Rows are points. The window is the flat piece filled in between its corners: a triangle in 3 columns, a solid with four corners in 4, and so on. A path goes straight from each point to the next, and from the last back to the first. List the points from which the path goes on through the window.
(in the rows, 100 means zero)

Window:
| 123 | 151 | 184 |
| 134 |  95 |  84 |
|  77 | 105 |  88 |
Path:
(1): | 107 | 135 | 195 |
(2): | 106 |  82 | 130 |
(3): | 145 | 114 |  50 |
(4): | 135 | 128 |  50 |
(5): | 116 |  72 |  75 |
(6): | 132 | 112 | 184 |
(7): | 106 | 177 | 128 |
(8): | 111 | 171 | 124 |
Through the window after points: 2, 6

Window (6 x 6):
|  75 |  57 |  98 |  31 |  78 | 115 |
|  70 | 123 | 117 | 144 | 104 |  97 |
| 127 | 135 |  97 | 155 | 116 | 123 |
|  90 | 106 | 101 |  33 |  82 |  71 |
| 160 |  63 |  76 | 138 | 103 |  83 |
|  91 | 125 |  42 |  84 | 130 |  58 |
Path:
(1): | 106 |  91 | 100 |  54 | 107 | 122 |
(2): | 104 |  94 | 120 |  92 | 124 |  94 |
(3): |  79 |  99 |  40 |  57 |  56 | 110 |
(4): | 116 |  99 |  66 | 115 |  58 |  86 |
(5): | 121 |  63 |  90 |  62 | 116 |  98 |
(6): | 115 |  69 | 105 |  56 | 119 |  69 |
(7): |  69 |  95 |  74 |  74 |  61 | 107 |
(8): |  70 | 129 |  70 | 150 |  90 | 123 |
(9): | 105 | 101 | 124 | 102 | 126 |  57 |
(10): |  90 | 127 | 116 |  76 | 111 | 103 |
(11): | 51 | 80 | 39 | 80 | 49 | 80 |
(12): |  91 |  33 |  17 | 118 |  48 |   5 |
Through the window after points: 2, 8

Window (8 x 8):
|  81 | 110 | 112 | 107 |  44 |  53 |  40 |  65 |
| 154 |  74 | 124 | 100 |  84 | 129 |  83 | 130 |
| 111 |  79 |  28 |  84 |  40 |  71 |  82 | 148 |
|  88 | 155 | 146 | 122 | 103 | 123 |  36 | 125 |
|  60 | 104 | 102 |  58 | 150 | 105 | 105 | 102 |
| 125 |  97 |  51 |  51 |  60 | 162 | 149 | 102 |
|  85 | 113 | 133 | 143 | 128 | 138 |  80 |  88 |
| 122 |  78 |  38 |  58 |  89 | 105 |  76 |  60 |
Path:
(1): | 109 | 129 |  53 |  99 |  92 |  30 |  87 | 141 |
(2): | 110 | 143 |  66 | 118 |  81 |  78 |  84 | 103 |
(3): |  92 |  77 | 110 |  77 | 118 | 150 |  92 | 112 |
(4): |  76 | 115 | 113 |  71 |  90 | 146 |  65 |  80 |
(5): | 147 |  99 |  79 | 118 | 128 |  58 | 104 | 118 |
(6): | 131 | 123 | 111 | 110 | 119 | 122 | 105 |  92 |
(7): |  33 |  70 |  69 |  21 |  88 | 126 |  68 | 149 |
(8): |  87 | 107 |  98 |  94 |  87 | 169 |  85 | 118 |
(9): | 129 | 120 | 110 |  72 | 119 |  46 |  99 |  57 |
(10): | 144 | 147 |   5 |  62 | 123 |  94 | 122 | 116 |
(11): |  93 |  69 |  79 |  97 |  40 |  92 |  68 | 122 |
(12): |  68 |  82 |  98 |  77 |  72 | 160 |  71 |  57 |
Through the window after points: 10

Window (11 x 11):
| 106 | 166 | 128 |  98 |  63 | 128 | 114 | 128 | 124 | 101 | 168 |
|  92 | 141 |  81 |  30 |  55 |  67 | 176 |  75 |  98 |  73 | 120 |
| 152 | 149 | 118 | 123 | 134 |  89 |  74 | 127 |  92 |  97 |  91 |
|  69 | 129 |  99 | 106 | 109 |  93 |  60 |  37 |  66 |  21 |  62 |
|   5 | 118 |  81 |  70 |  75 |  59 | 130 | 154 | 125 |  96 | 174 |
|  57 |  70 |  51 | 142 | 136 | 116 | 119 | 118 |  47 | 125 |  94 |
|  97 |  62 | 176 | 120 |  92 |  89 | 117 |  55 | 138 | 142 | 100 |
|  90 |  13 |  49 |  91 | 147 | 117 | 104 |  30 | 110 | 121 |  81 |
| 112 |  83 | 128 |  93 |  82 |  83 | 121 |  78 |  50 | 111 | 168 |
|  35 |  44 | 104 |  54 |  81 | 136 |  89 | 127 | 137 |  79 |  89 |
| 100 |  47 | 121 | 130 | 131 | 140 | 111 | 136 | 171 |  70 |  96 |
Path:
(1): |  79 | 104 | 114 |  64 | 127 |  88 | 109 |  81 | 103 |  83 | 128 |
(2): | 109 | 103 | 101 | 144 |  22 | 109 | 105 |  96 | 120 |  87 |  79 |
(3): | 125 |  64 | 104 | 116 |  59 |  84 | 118 |  67 |  60 |  96 | 152 |
(4): |  63 | 118 | 135 |  72 | 144 | 105 | 112 | 123 |  97 | 114 | 128 |
(5): |  81 | 114 | 178 |  42 | 171 | 112 |  98 |  70 | 141 |  82 | 102 |
(6): |  93 |  93 |  63 | 127 |  31 |  88 | 111 |  97 |  80 |  73 | 115 |
(7): |  74 |  51 | 118 | 153 |  68 |  63 | 102 |  77 | 116 |  88 | 114 |
(8): |  42 | 107 |  90 |   5 | 140 | 172 | 133 | 131 | 115 | 100 | 111 |
Through the window after points: 3

Window:
| 118 | 131 | 124 | 149 |  95 | 164 | 107 |  96 |  88 | 142 | 105 |  70 | 183 |  84 |
|  91 | 105 |  73 | 104 | 148 | 155 | 120 | 116 | 104 | 118 |  95 |  80 |  66 |  60 |
| 111 | 169 |  85 |  67 |  33 | 104 |  78 | 127 | 159 | 111 |  67 |  31 | 113 |  75 |
|  97 |  77 | 122 | 119 | 118 | 173 |  78 | 104 |  89 |  51 | 133 | 153 | 104 |  40 |
| 111 | 123 |  95 |  75 |  79 | 115 |  71 | 169 | 154 |  80 | 101 |  56 | 108 | 124 |
| 113 | 120 |  44 | 102 | 109 | 192 |  85 |  64 |  10 | 122 | 112 |  88 | 142 |  87 |
|  94 |  66 |  95 | 159 | 127 | 105 |  73 |  98 |  74 | 114 |  97 |  76 |  42 |  99 |
|  44 | 131 | 100 | 130 |  57 | 126 |  76 | 144 | 165 |  72 |  89 |  95 | 134 | 113 |
|  78 |  87 | 107 |  73 |  70 | 115 |  71 | 109 | 147 | 141 | 126 |  93 | 126 | 100 |
| 103 |  45 |  67 | 107 |  68 | 147 | 126 | 112 |  95 | 112 |  86 |  77 | 109 |  86 |
| 101 |  60 |  66 |  99 | 123 | 103 |  97 |  88 | 109 |  76 | 104 | 120 | 131 |  77 |
| 106 |  96 |  76 |  61 | 110 |  94 | 142 |  77 |  96 |  90 | 171 |  71 |  36 |  78 |
| 131 | 131 |  80 | 103 |  87 | 151 | 113 | 108 |  75 | 119 | 137 | 166 | 141 |  68 |
|  82 | 128 | 147 |  52 |  64 | 108 | 104 | 124 | 151 |  84 |  83 | 117 | 120 | 116 |
Path:
(1): |  49 | 119 |  98 |  93 |  78 |  99 |  95 | 137 |  79 | 100 |  95 |  88 |  97 |  80 |
(2): |  65 |  76 | 124 |  64 | 135 | 116 |  76 | 158 |  73 |  95 | 125 | 115 | 131 |  31 |
(3): | 130 | 111 |  83 | 110 |  78 | 147 | 112 |  78 | 119 | 103 | 107 |  95 |  96 | 108 |
(4): | 107 | 107 |  89 | 117 |  70 | 195 |  92 |  79 | 159 |  81 | 107 |  95 |  93 |  90 |
(5): |  96 | 111 |  93 |  85 |  96 |  68 |  91 | 128 |  57 | 126 | 108 |  77 | 150 |  84 |
(6): |  69 | 120 | 102 |  77 | 132 |  92 |  40 | 139 |  36 |  74 | 130 |  79 | 137 |  76 |
(7): | 118 |  91 |  90 | 131 |  83 | 173 | 134 |  86 | 130 | 132 |  93 | 100 | 108 |  96 |
(8): | 156 |  86 |  65 |  79 | 105 | 144 | 114 |  75 | 141 | 110 | 146 |  69 |  97 | 108 |
Through the window after points: none
